Each row is a point. Two turns around zero, p and q, are shown by what they do to some points. Where does a point land after both, in the order given? Backwards means that the second turn is done in reverse. Each puzzle has new turns, and all numbers are rounded.

Turn p:
[ 4 59] => [-41  42]
[49  8] => [27 42]
[  2 -46] => [ 36 -29]
[-53 -20] => [-20 -53]
[-2 -1] => [-1 -2]
Turn q:
[37 52] => [49 41]
[ -1 -26] => [ -7 -25]
[-36 -26] => [-41 -16]
Where do these land?
p, then q: [23 19] => [ 8 29]
p, then q: [-41 -42] => [-10 -58]
q, then p: [-36  -2] => [-29 -22]
q, then p: [53 25] => [30 50]

Turn p:
[-22  41  38  -2  49  14] => [-55   5  36   4  40  14]
[ 38 -16 -48  -4   7   2] => [ 42  34 -30   7   2  12]
[ -2 -50 -11  -9 -53 -29] => [ 38 -34 -35 -20 -34 -32]
[-28 -36  27  27  26 -37] => [  2 -51  -1  22  40 -30]
[-12 -32  65 -18  62 -49] => [-10 -47  10 -27  90 -26]
[-48  10 -36 -41  26  41] => [-61  22 -53   4   1  28]
[ 62  45  -6  13 -43   7] => [ 37  46  48 -13 -44   6]
[ 12 -26  -9   6 -22  35] => [ 21 -13 -13   2 -27  34]
[  0  65 -20  27 -52  16] => [-15  38  37  20 -69  -8]
Turn q:
[ 33 -20  91 -11  34 -26] => [  2   3  78  29  63 -28]
[  9 -23  20 -65   2   9] => [ -1   3  44 -45  26  24]
[ -2 -50  29  -3 -10 -11] => [ -8 -45  35   4  15   5]
[-25  31 -36  29 -21  40] => [ -3  18 -39  13 -57  22]
[ 74   4 -10  54  30 -42] => [ 65  -8 -31  42  42 -48]
[-51  22 -54   0  -9  -9] => [-38   2 -56 -25 -30  -1]
[ -5   9 -65  27  -3  26] => [ 15   1 -64   3 -28  26]
[-55  20 -34  -9   6  34] => [-42  24 -34 -12 -29  36]
[ 21   7  59 -21 -28 -22] => [  9   1  65  -9  -1 -37]
Where do these land?
q, then p: [-13  -6 -43 -21 -23   1] => [ -1  10 -41 -27 -21   9]
q, then p backwards: [-15  22   6 -47  29  -7] => [  7  36   6 -42  26  -5]
q, then p: [ 45  25  -9  43 -58 -22] => [ 76   6  13 -19 -22 -40]
q, then p: [ 23  27 -23  64 -10  59] => [ 46  28  31  37 -62  19]
q, then p: [-44 -18  24 -32  17  61] => [-63 -24  16   4 -21  51]
p, then q: [ 43 -64  23  -5  12 -57] => [ 50  -9   0 -19  83  -3]
p, then q backwards: [-41  15  22  -2  33 -36] => [-23  -8  26  -1  27 -52]

Turn p:
[ 37  75  23 -22  53  10  22  18   4] => [ 25  68  16 -20  73 -11   7 -19   0]
[-16 -40  46  58 -48   6 -66   6  11] => [ 16 -17  48  30 -89   3 -46   7  19]
[-27  16 -27 -16  23   1  10  15 -58] => [-27  14 -12 -15  20   9   3  21 -63]
[ 56   3  -3 -27 -29   0  14  -3  -2] => [ 26   9  -5 -19  -7  -7  57   2  20]
[ 64  15 -36  -9  47  21 -50  -5  12] => [ 89   2 -25 -29  29 -12 -16  17  -6]
[-26 -34  11 -30  55 -29  34  -7   4] => [-36 -33  -3  27  54 -42   3   0 -11]
[-36 -36  -1 -10 -10   5 -28  18  36] => [-15 -45  19  -3  -8   8 -32  27  28]
[ -5  -5 -25   9 -43 -47   9 -17  10] => [-30  -2 -43  -5 -40 -12  10  -3  26]
[-19 -31  35  58 -31   9  39  22  34] => [-26   1  23  72 -24  33  -2  -9  44]
[-29  37 -22 -10 -16  24  16 -47 -51] => [-22   3 -18 -37  -9  31  15 -45 -57]
Turn q:
[ -8  37 -16   4 -19 -66  -3  20 -19] => [-34  30   1  -7 -40 -55   5 -12 -16]
[-31  29  -8 -18 -53 -15  -9   6  15] => [-25  18 -15 -10 -57   6  -4 -19  24]
[-12  -5   7  40  34  46  54   9  -5] => [ -4 -17  44  29  22  44  28  31 -29]
[-29 -43   7  70  45   9  31 -14  27] => [-35 -48  44  54  51  15  15   6   4]
[ 14  42  39 -12 -40 -33 -18  -4  -5] => [ 25  28   9 -21 -43 -31  14 -37  21]
[ 13 -33  10 -81  39  12 -16  12   8] => [ 18   0 -24 -68  43   7 -23  38  24]
[-18  30   4   6 -48  -7 -52  10 -47] => [ 10  30  10  -3 -54 -11 -50 -42 -16]
[ 15  38  -8  23 -27  -5 -39  26  12] => [ 17  30  -4  35 -42 -24 -19   3  14]
[ 59 -48 -17 -97 -11   9  -7   9  -1] => [ 44 -26 -78 -75  10  -5 -14  35   4]
[ -5 -45   1  52  35  22  43 -32   6] => [-12 -52  22  39  53  25  27  -2 -19]
[  0  -1 -20  11  44  28  16 -43   7] => [ -6   8 -11  24  56  31  19  -3 -13]
Where do these land?
p, then q: [-37 -47  55 -13  -9  -5 -27 -19  31] => [ -3 -57  24 -11   7 -20 -19 -39  52]
q, then p: [  4  42  11  53 -17 -42  10  25 -12] => [-41  41   5  21 -48 -21  12 -28  11]
q, then p: [-32 -15  18 -50 -24  -1  29 -41  51] => [-15 -63  -8 -12  46  39  12 -21  35]
q, then p: [-14 -59  17 -42  18   0  41 -25   6] => [ -8 -64  13   6  57  -4  17  18 -12]
q, then p backwards: [  6  33 -13 -20  50  54  11 -10 -37] => [ 12  45 -22   6  30  46  10  39 -38]
q, then p: [ -6 -14 -19   3  34  25  26 -13  42] => [  0  -5   0  36  42  35 -21  14  -2]
q, then p backwards: [  4  31 -35  18  -9 -16 -37  69 -38] => [-14   2  16  45  10 -47 -55  26 -44]
p, then q: [-22 -10 -16  48 -53  -6  15 -26   1] => [-13 -21 -27  35 -37  44  -9 -32   0]
q, then p: [ 43  41 -34  31   4 -46 -61  22 -42] => [ -4  69 -45 -23 -54 -52 -22   2 -17]
p, then q: [ 54  -1  17 -28   5  37  -6  19  -1] => [ 43  -5  13 -18  11 -14  45  33  -1]

Turn p:
[  8 -22  56 -42 -11  17 -12 -12 -25  10 -10  -5] => [ 11   5  56 -38  20  17 -19 -33   2   0   4  -7]
[  4  10   8 -19 -16  16   0  -8   7  29  -3   6] => [  1  16   7 -14   3   6   1 -18  10  29 -16  -1]
[ -6 -13 -22  19   3  10 -16 -12   3  37 -15  43] => [ -1 -24 -15  22 -17  10 -26 -18 -10  36 -29   3]
[-19   8  -9  14 -18  -2  -5 -14   3  -6   4 -15] => [ -6  14  -4   9 -22 -18   5  -5   1  -4   6 -18]
[ -4  13   8   9  39  17   6  -6   4 -16 -11  -8] => [-10  11   0  28  28   7   7  -4 -15 -21  -4   6]
[-21  11 -10 -15  17 -51 -21  69 -58  -5   7   8] => [-17  -8  14 -28 -13  17 -36  89 -33  -4  16   2]
[ 20  -4 -18  12 -13  11   7  -8   8   0  -2 -19] => [ 11  -8 -12   8   3  -6  22  -5  16   3  -1 -22]
[11 -1 -7  8 -3  4  0 -9  4  5 10  1] => [11 -4 -7  7 -3  0  9 -7  2 10  4 -1]
[-7 -7 40 17 -7  9 13 12  5  7  1  0] => [-15  -6  33   2 -12  11  16 -12  11  -8  -4  17]
[  9  12  -6  15   7   3 -22 -12  22 -13   4   6] => [ 17  12 -11  32   0  -8  -7  -3   9  -1   5   9]
[  6   1  -6   0  34 -15  18 -18  12 -11  15 -12] => [  3  -2 -16   8  24 -21  19  -1 -21  -9  15  17]
[  3   4  -9   6  -9 -27  24   8  15 -22 -13 -13] => [ -1  -5 -13  -8  -3 -26  17  19  12 -27 -11   4]
[ -5 -23 -13 -29 -18  -1   6  18  10  -2   7 -11] => [-16 -10 -11 -31   6  -6  -7   2  25   3  16  -9]
[  0   9 -12   5  -5  10   2  -8  -9 -13   8  21] => [ 11   7 -20   3 -14  17  -3  -6  -8  -6   0   0]
Turn q:
[ 16  26  14   0  -6 -13 -10 -13  37  13   6   7] => [ 13  29  18  -3  -6 -10 -18 -22   9   7  -4  29]
[ 18  -9  18  -4  28 -19 -14 -11  12   8  -7   7] => [ 11  -8   0 -14  17 -15 -36 -17  -1  -1  -3   7]
[-34   3  -4   3   1  33   2   4  -4  14 -12  -1] => [-29  -4  -1  13  10  25  11  15 -12  17  -4   9]
[  8  13 -97  12  10  21   5  12  -8  18  -8  -4] => [ 21  37 -68  42  -3  18  14  24 -21  27  -7 -21]
[-16 -12  13   7  -5  -8   2  14  -4   1  24  12] => [ -5 -11   9  -2  10  -5  10   7  22   0  26   2]
[ 16 -11   1   2 -10  38  11  -3 -12  15   0   9] => [ 21 -20  10   9  -3  20  14   9 -22  17   1   5]
[  6  -5  19  -7   1   6 -13  -4  -7  12  18 -27] => [ -3  -7  24 -10  -7   1 -10  -8   3  22   2 -22]
[ -6 -15  12  14 -14 -18   4  -5   0   4  -8  -9] => [ -9 -20   3   6 -11 -19   0  -2  15   0  -8   5]
[-17  -3  12 -14  -3 -14   1 -24 -13  -7   8   3] => [-21 -12   0 -12 -11  -5   2 -20  -4 -10  18   0]
[ 10  -6  -4 -23  -9  -2  11  19   3  15  -7   2] => [ 14  -1 -11 -25  -1   2  13   9   4  14 -10   7]
[-25  -3  15   6  10  -3   9 -12  24 -94  -5  -4] => [-25   2  14  12  17  18   9 -29  20 -86 -15 -15]
[ 15   5  -2  -2  -8 -12 -24  10 -11  -8  -8   7] => [  9   5  -3 -10 -16  -4 -20  19   2 -13   4  -3]
[  8  16   4   6   5  -7  16  12 -18  10  -1  -2] => [  3   7   5  -4   5 -24  11  14 -15   6   0  -4]
Where do these land?
p, then q: [  3   4  -4  13   0  -4 -16  -3 -35   0  24 -18] => [  9  -3  27  -3 -10 -10  17  11   3  17  10 -28]
p, then q: [-11  10 -21  26  22 -32 -13   1 -13  21  -1   2] => [ -3 -18  -9   4  -8 -27   1  45   9  12  10  -7]
q, then p: [  8  10  -4 -18   9   1  -4   1  19 -28   5  11] => [ 16  27 -13   7  18   9  -1  -6   0 -16   3  -1]
p, then q backwards: [-33   4  -4  -4   6 -22  -3  15 -10  18  14 -26] => [-22  25  13   3   0  -6  -6   8 -37  17   3  -8]
p, then q: [-5  0 11 28  5 -9  0 22  5  5 25  1] => [  5 -11  13  10   6  -1  23  14  18   1  19  17]
p, then q backwards: [-21  -4 -31   0  11   3   1  20 -13  -6 -10   3] => [-19  -7 -15  -1  12   3 -19   3 -23  -7 -21  -6]
q, then p: [ 28  16  23 -25   0  31  15 -16  31  -7 -25   7] => [ 30   9  13 -10  18  32 -16 -26 -15 -18 -35  -3]
q, then p backwards: [-20 -12 -13  -6  28  11  -1   8 -30  27  14  14] => [  2 -13 -32 -16  30   3  -3   9 -10  15  28 -15]
q, then p: [ -7 -32 -19   8   5 -24 -22   5  -3  20  23 -10] => [ -7 -11 -11  16   1 -31   3   3  18  37  21  -3]
q, then p: [ -8   2  13 -14 -15  -6  12 -11   0 -12  -9  30] => [  7   0 -19 -20 -10  14 -12 -14  -5 -19   6  14]
q, then p: [  7 -12  27  20 -16   0 -30  11   3  -6 -15 -16] => [ -5  -6  31   9  -4  -6 -23   1  36  -9  -3   5]
p, then q: [ 11  -5 -14  21 -23  -6  -1  22 -11  20  13 -13] => [  9 -12   7  -4  -3  -1  26   7  26  28 -15   1]
p, then q: [ -2   9   2  -3 -19  33   9 -33  23  -9  -8   4] => [ -4  20  -6  22 -17  -3  -3 -35 -21  -9 -17  12]
q, then p: [ 20  -8  18 -10   4   7  37 -22  17 -30 -24  -1] => [ 24 -13  -1  -9  17  -1  -6 -26 -16 -44 -21  -8]
p, then q: [ 32  17  16 -37 -18  18  17 -19  18 -12 -26  13] => [ 17  25 -10 -15   8  11 -19 -30 -36 -18 -32  16]

Turn p:
[ -1 -13  20  -8 -14  19 -10   6 -22  26  11  10   0  -9] => [ -6   1  18   7 -11  18 -17  -9 -10  19  -5   7 -22  22]
[ 18  13  -6  43  -5 -11  33  14 -19  -1  16   8  17 -15] => [ 11  34  12  30  13  19  20  14 -10  21  20  -9   9 -21]
[-23 -23  -6  -2 -10  -4 -11  21  -3 -23  23  -6   8 -14] => [-30 -14 -10  29 -16   7 -14  18   1  -8  14  -4   0   0]
[-16   7  21 -16  17 -10  -6  26  17  -5  11 -33   9   1] => [-22 -14   0 -13   8 -19 -17  35  20  10   9 -12   8  12]
[  2  12   0   6  -5  -1 -19 -62 -19  17  13 -10   4  -8] => [ -6  17  26  -8  19 -10 -24 -43 -31 -18   5   7   9  -2]
[ 17 -49   6   0  -5 -25 -20 -19   3   5  11   4 -39  -7] => [ 18 -13  -5  17  -6 -17  -8 -19  -5 -28  35  21 -36  21]
[-10 -22  -7 -13  -1  15  44  22 -15  -6 -57  -8  10 -11] => [ 20 -42  -4   7 -12  -2  20  24 -20  28 -35 -14 -15 -31]
[ 10   3 -11 -14 -15 -11 -15   5 -10  -4  -6 -11   4  18] => [  7  -4  -7  -3 -12  -5   1   2 -15  -9  -3 -10  20  23]
[ 12  13  -9  -3  -9  14 -11   1   8 -14 -14 -13 -11 -18] => [ 21   3  -8   0  -3   2 -25   7   4 -15 -16  -8   5 -10]
[  6  15  -7 -12 -11 -13  66  16   0  -9   6  13  -8 -13] => [ 15  12   0  -8 -27   7  25  13   3  24  22 -34 -12 -38]
[ 19   8  -1  -2  46   9 -20 -75  11   5  12   9  -6  29] => [  3  -4  20 -47  39   0   6 -53   6 -37  13  33  15   0]
[ -1  17 -10  43  22  12  42 -18 -19   1  16  10 -22  28] => [ -3  27  14  -9  39  26  49 -11  -3 -14   6 -17 -18 -19]
[-37  11   0   3  11  -2 -22  27 -20  17 -15  12  10  -9] => [-32  13 -13  -1  -2   1  -3  25 -19  18 -27  24  -5   8]
[ 18  11  -3  -8   0  -1 -14   6 -15   2  20  13   9  -9] => [  2  14   5  -4 -11  22 -12   3  -8   3  15  11  14  10]
[-18  -9  24  -4 -13   5 -19  12   8 -15 -42  13   6  11] => [ -3 -15   5  12 -22 -22   8  11  14  -2 -44  18   0  10]
[  3   6 -12 -11  -9   2 -18  16  97   4  -5 -11   8  27] => [  5 -12 -54  -9   4 -30 -10 -20  74   8  -8 -12  29  17]
Turn q:
[ 31 -20  19   5   8  23 -14   3  12 -11 -40 -19 -33  17] => [  8 -27  29 -33  19  31  24  12  -6 -11 -17 -30  -6  -2]
[ 19 -18 -18   5  19 -13   4 -19 -29 -12  23   8   7  28] => [ 40 -11  -9  15  32   3 -21 -16 -15  11   3  15  -2   6]
[-27  19  -4 -17  21 -11  16  15 -21  -7 -10 -28  32   2] => [-17   5 -20 -21   7 -40  -1  -5 -31   6   5  17  22 -17]
[-15  12 -27  -9  11 -33  -8  11  30 -14  14 -22 -25   1] => [  1   7 -19 -12  30 -28   3  20  42 -15  15   0  -2 -11]
[ -1  10 -26   1 -38 -24  15 -20  11  27  13 -10  11 -14] => [ 21   9 -25  29 -32 -24  18  -3  24  10   8  -9  10  -2]
[-28   5 -12 -10 -10  13   8   9  32 -35  13 -23  26  17] => [-17 -10 -40 -22   3  -9   1   9   7 -21  14  11  32  30]
[ 37 -29  24  -9 -13  -4 -31   8  37   5   1  15  14   6] => [  2 -26  25  -4  -8  25 -15  26  30  31 -14 -13  14  24]
[ 33  -1  -8  25  13   3   5 -18   6  14   2  -6 -26 -34] => [ 20  12  20   7   2  27  23 -22  27   1   2  -3  -4 -30]
[ 23  31  -1 -22 -31  16 -15  -3 -28   6 -15  19 -16 -27] => [ 13  12   4  -8 -50  14 -22   3 -10  -7   0 -24 -26 -29]
[-11 -33  -2 -17   4  13   1  14 -31  23  15  11   8  -3] => [-19 -27  -7  24  -2   5  -9  -5 -21  25   7  16 -22  -9]
[-14  19  26   1  14  27   4 -25  18  12  12  22   3  37] => [ -8  35  -2  -8  10  18   7  -2 -18  13   6  -4 -13  53]
[-29  -8  21  11  10  13 -26 -12  10  11 -23  17   5 -10] => [-36   5  17  -6  -4   0   2 -20   5   4 -30  -7 -16  20]
[-12   5  24 -11   0 -15  21  -7  -9 -26   4  39 -24  -9] => [ 10  14  29  -1 -12  -9 -13  10  -5 -25   8  34 -29  14]
[ -4 -10  -8  31  20  26   7  24 -19  28 -34   7  18   3] => [-28   2  -1  19  11  19  17  -8 -36   8 -40   0   9 -21]
[ -3  17  -8  16 -27 -35  12  18 -19 -23  26 -31   1 -16] => [ 11  -3  -1  20  -5 -34 -13  -1   7 -31  35  -2  33 -24]
Where do these land?
q, then p: [ 22  10   9 -25 -10  23 -31   0 -11 -19 -18  -9  12  -5] => [  1 -30   2  -3 -21  -1 -39  -7 -17  -5 -11  -9   4  21]
p, then q: [ -6 -23  27 -33   7 -32 -25 -17 -16  -8   4 -24  12  21] => [  4 -35  16  17  16 -34 -28  11 -13   8  10  13  -2  36]
q, then p: [-13  13  -1 -30 -11 -27  -9   0  19  18  -2 -16  18  -6] => [ -5  10 -31  -1 -11 -30  -2  -3  -6  25  18 -13   7  13]
p, then q: [-30  23 -10 -10  -3  -1  11 -12  21  13  15 -32 -34   8] => [  2  -4 -21 -36  19 -38   6  -4  22  -5  20  -8 -13 -16]
q, then p backwards: [ -6 -16  29   1  18 -18  25 -13  12 -22 -22  15 -19 -22] => [  6   0  45   2  21   0  -9 -23 -13 -10 -17  27 -10  15]
p, then q: [ -8   1 -31  18  24 -32   5  -5   0 -12 -35  22  21 -13] => [  7  15  -4  28 -24  -3 -13  -5  -3   0 -21  45   4 -33]
q, then p: [ 29  -3  11  15  -4  10  24  16 -12  33 -22  19   4  26] => [ 18   9  24  14  18  22  10  24 -21  27 -28  -9 -13   7]
p, then q: [-28  16 -18  24  -7  19   0 -50   4   7  18 -11  -8 -25] => [ -8  22   6 -32   2 -17 -10 -55  17 -14  -1  -3 -17 -11]
p, then q: [ 18   9  -9  29  12 -16  33  18 -29  15   0   8   2 -10] => [ -3  29   6  16   0  21   7   2 -26   9  25   7   4 -36]
p, then q: [-19 -32   6 -31 -32  15  10  21  11 -12   3  26  18  -9] => [-13 -27  -5  37 -27   3  29  -3  17 -14  -9 -25  -4  21]
p, then q: [ 26  -2 -21   2  -9  15  -2   7  -1 -17  23  -1 -42  -7] => [ 13  -7 -15 -21   8  37  -9  -3  11 -29  22 -15   9  -5]
p, then q backwards: [  9   6  -1  19  26  21 -27 -10  23  13  -7  26  24 -36] => [ 14  -8 -25   4  46 -13   6   8   0 -14  21  25  26 -23]
p, then q: [-39  13   4   2   2 -12 -24   8 -12   8  -3 -19   0  18] => [-15   1 -11  -4  20 -41  -6  11 -21 -11 -12   2  -7   1]
q, then p: [ 27  17  -6  27 -13  -5 -19  16  15 -24  24  20 -21  13] => [  3  -2   0   5  22  17 -19  25  41 -18 -13   4  30  11]
p, then q: [ 27  25 -30  -8  -3  13  35  13 -19 -19  23 -30  23   5] => [-22 -21 -18 -16  -7  17   5 -23 -20  24  32  -4  41 -22]
q, then p: [-33 -24  22 -25  15   8  18 -11 -25  26  -2   4  12  28] => [-13  10   4 -11   3   3  39  -9 -42   1  10   3 -39  21]
q, then p: [ 25 -33  21  26 -12  21 -21  19  19  -1   2   1 -23  14] => [-10 -40  19  14  30  12  -2  13  32   3 -19 -10 -15   9]
